Rows are points. Examples show where two turns around zero, p and q, send a point. Where does a point land after both, in the order given? Backwards means that the second turn is done in reverse. Each puzzle has new turns, and all numbers are rounded.

Turn p:
[-22 -10  28] -> [-35  -9  -8]
[37 23  8] -> [13  3 42]
[25 -5 -4] -> [ 18 -13  14]
[-39  -8 -32] -> [  5  19 -47]
Turn q:
[ 40 -20  10] -> [ 42 -16   7]
[-22   3  12] -> [-18  11  14]
[-11  -5 -48] -> [-24 -28 -33]
[-6 23 27] -> [ 1 34 12]
Where do these land?
p, then q backwards: [-42 -24 -14] -> [  4  27 -43]
q, then p: [ 16   2 -39] -> [ 34  -6 -25]
q, then p backwards: [ 4 19 26] -> [  1  30 -13]
q, then p: [22  3 27] -> [ 4 -4 35]

Turn p:
[26  4 22 44] -> [ 4 -8 26 49]
[  2 -34  -7 -11] -> [  9 -30 -13 -13]
[-37  16  -2   6] -> [-37  15   2 -10]
[ 47  -7  20 -42] -> [ 63  -2  13 -17]
[ -3  17 -22 -12] -> [  0  22 -20  -7]
[-35   4 -11  15] -> [-39   3  -8  -2]
Turn q:
[-13  16  -4 -15] -> [-23   6   8   5]
[ -9 -37 -21 -22] -> [-16 -11 -18 -41]
[30 12 -3 34] -> [ 34  18 -14  22]
[ 19 -37  55  18] -> [ 55 -35  26 -14]
[-24  12  -5   8] -> [-18 -10  -5  19]
[12 -4 14  6] -> [18 -2  8 -1]
[-14  37 -36 -29] -> [-50  34  -5   8]
Where do these land?
q, then p: [ -4 -15 -11 -43] -> [ -5  12   5 -45]
q, then p: [-3 24 29 33] -> [  0 -20  16  43]
p, then q backwards: [15 -7 20 13] -> [-5  8 26  9]
q, then p: [ 24   1 -31 -26] -> [  0  42  -7 -19]
p, then q backwards: [-16  22  32  32] -> [-15  41  18 -24]
q, then p: [ -3 -39 -43 -26] -> [  1  16 -38 -49]
q, then p: [-13  14   3  17] -> [-13 -11  -1  19]

Turn p:
[ 38  18   4 -13 -15 -14   9  11] -> [ 21  26  10 -21 -17  -2  17  19]
[ 33  12  30  37  -6  -2 -17 -31] -> [ 41  10  31 -10  21  33 -18  -8]
[-13  -3  24  41   4 -28  -3  33] -> [  7 -23  47  35  -4  -5  -2  17]
[-20 -30  -4  -1  11 -70  -8 -17] -> [ 11 -31  28  -8   4 -62 -11 -29]
[-36  19  17 -17  -9  -9   8 -29] -> [-33  23  17  -3   7  -8  -9 -35]
[-12 -15   1 -13  37  28  -7 -26] -> [-22 -22 -24 -16  35  14  -1 -15]
[-25 -19  -1   4 -19  30  22 -16] -> [-14  -2 -20  21 -11  21   5 -37]
[ 15  -7 -12 -37  10  39 -27  26] -> [-21 -12 -39 -29 -13  17  -6  37]
[  9  -4 -48 -12   9   5  30  67] -> [ -4  -6 -38  26 -26 -28  43  51]
[ 11  28 -11  10 -22  21  -8 -19] -> [ 13  36 -13   4   4  20 -19  -2]
Turn q:
[-14  20  20  54  13  -4  -3  13] -> [-1 -4 14 43 44 12  8 -4]
[-22  19  28  26 -17 -22 -13  42] -> [-13   8  11  31  48 -16 -25  24]
[ 34 -31 -17  28  -8  22  40 -20] -> [ 32 -36   9  18 -43  19  26  10]
[ 33 -13   4 -27  43   1   0 -12] -> [ 18  -2  17 -49  -3   4  27 -16]
[ 17 -11 -35 -18 -28  -4 -28  -5] -> [ 17  -9 -23 -11 -26 -28 -29 -16]
[  4  31   6  -2  32 -25  -9  10] -> [  5  29  10  -6  33 -15  16 -15]
[-31 -31 -35 -21 -32  25 -25   1] -> [ -8 -16 -54 -12 -22   9 -43   5]
[ -7  38  19  -8 -19  33  24   9] -> [-13  36  25  18 -15  29 -18  13]
[-34 -33  -1 -20   6 -15  39   8] -> [-20  -2 -26 -17  -5   3  27  49]
[ 16  21  27 -19  -9  33 -32 -36] -> [-24   2  31 -15 -19  16 -28 -46]
[  4  -8 -16   6  18 -44   8  -9] -> [  7  -4 -14  -1   8 -33  37  -2]
Where do these land?
p, then q backwards: [-18  29  18 -28  20 -42   2   8] -> [  8  12  45 -24  -4 -41   2   0]
q, then p: [ -1 -20 -14  -5 -24 -29  41  16] -> [ 13   0  12  25 -37 -24  17  28]
q, then p: [ 13  51   0  12   3 -23  42   3] -> [13 37 44 27 14 11 23  9]
q, then p: [-63 -27  -1   6  16  17  16 -69] -> [-32  -1 -58  55  -9   0   8 -52]
q, then p: [-14  13   4  11  -6  11 -35  -1] -> [ -1 -11  -7  -3  29   2 -29  -7]
q, then p backwards: [ -8 -21 -12  14  18  11 -36   0] -> [  2 -28  -7   7  18  17 -11 -30]
p, then q: [  7 -17 -25 -36   9  18 -23  23] -> [ 15   6 -45 -14  -6 -15 -21  23]
p, then q: [ 34 -16  10  -1 -16  18  15 -10] -> [ 13   5  12  -5 -42  15  -6   0]
p, then q: [  0 -28  25  39 -11  52  18   5] -> [ 16 -36   3  21 -27  58  -8  -2]
q, then p backwards: [ 12   8   5  -6  25 -34 -19  -7] -> [ -1   2  -3 -14  20 -28  19 -27]
p, then q: [ 38  29 -10  -6 -33   1 -21  33] -> [ 25  31  19   9   2 -16 -50  14]

Turn p:
[ 21   8 -12 -18 -17 -13  30  -4  15] -> [ 11   4 -26  -9 -27 -19 -18  -9  12]
[  6  -7 -16  -3  12 -15  -5 -17   4] -> [ -8  -9  -7   4   2  -4   8 -25  12]
[ 13 -12 -12  16  -9 -12  -8  10 -19] -> [ 10 -23  -9   6   9  18 -11  -8 -10]
[-21 -13   0  -1   7   3  -8   7 -18] -> [ -1  -9  15  -2   3   8  17  -1 -21]
[-21 -35 -15 -73  13 -13 -13  -7  -4] -> [ -7 -26  29 -25 -52   0  44 -30   9]
[  0   8  -9  20  -5 -13  15  11  23] -> [ -3  -6 -28  14   3 -19  -6  14  -1]
[  0   2  19  16  13  76   0  -5 -12] -> [ -1  62  10  -6  19  41  13  19 -12]
[  6  20  -6   3  11  10 -13  15  -3] -> [  7  -2  -4 -14  20   7   7  15  11]
[ 16  17  -7  11 -38 -15   4  -4  33] -> [-18  -7 -28   5 -11 -14 -40  14  17]
[ 19 -15  31  18   7 -13   3   3   2] -> [ 19   2  10  38   4   2 -11   0   7]
[-38  27  26  11   8   5  -4 -10 -22] -> [ -8  14  36 -11  31 -20  -1   9 -24]
Turn q:
[ -8 -38  26  -9  18   5  13  33   7] -> [  6 -41   4   4  33 -25  -7  -3 -20]
[-34  13  -3 -20 -20  -1 -29 -13 -10] -> [ -6  -8   2 -20 -37   8 -26 -15  20]
[ 14 -17   0   7  -1 -13  -4  -4 -25] -> [-12  -7 -19   2  -7   8  16  -5 -21]
[-30  28 -24  13  -9 -23 -32 -22 -14] -> [ -6  26 -11   8 -52   5 -17 -24  16]
[10  9 20 19 -8 14  6  4 -4] -> [  0   8  -5   4  11  13 -14  22 -13]
[  6  -8   7  -7  -7 -13  34  19  36] -> [ 34 -17  28  18  18  -5  14  11   1]
[ 19 -17  31 -28  19  -1  21  21   5] -> [ -5 -32  22  -7  24 -22  15  22 -20]
[ -7   3   4 -16  -5  13  31  13  -9] -> [ -5 -25   2   8  12   1   0  23  19]
[  4  17 -14  -1 -26  13 -23 -18   3] -> [  8  21  -5 -25 -16  23  -6  -2  15]
[ 22  -8 -23  23  -6  26  -4  -5 -19] -> [ -6  19 -39  -7  17  19  11   1   3]
[-10  -3  -5  11  41 -27  10 -38  38] -> [-10  29  45  29   8 -13  13 -39  -4]
[ 12  21 -20   8   4   8 -20   7  -8] -> [  1  27 -22 -12 -10 -10   1   8   7]
Where do these land?
p, then q: [ 18 -17 -33 -30  12  30 -14  13 -18] -> [ -6 -11  11 -24  34  21  15  17  37]
p, then q backwards: [-8 27 10  9 10 -2 14 25 10] -> [18 14  1  0 10  9  8 34  8]
q, then p backwards: [20  0 27 -4 13 26 10  0  6] -> [-22  26   7  18  -1  12 -17   6 -11]
p, then q: [ 28  -5  -8  13 -11  23   4 -14  16] -> [ 10  30  -8 -10   0  -1 -14  -4  28]
p, then q backwards: [-26  35  -6 -10  -8 -11  27 -31  26] -> [ -5  18  -7 -11  52   7 -32  12 -12]
q, then p: [-22 -23  -8  20 -15 -18  29   6  -7] -> [-13  12 -24  31  15  25  -2 -11 -13]
p, then q: [ 10  -2  22 -24 -15 -22 -23  18 -33] -> [  1 -18   7 -36  18  11   0   1 -41]
p, then q: [-13   1   0  16  -6   9   2 -16 -29] -> [-37   2  -5  -7  -8  -4 -10   3  -2]
q, then p: [-18   2  26   4  -2 -28 -34  12  29] -> [  8 -15  31   0   5  19 -42 -19  14]
q, then p: [ 12 -19 -29   5  21  -7 -15 -11   0] -> [ -7  14 -11 -12   2 -29  -5 -29  -5]
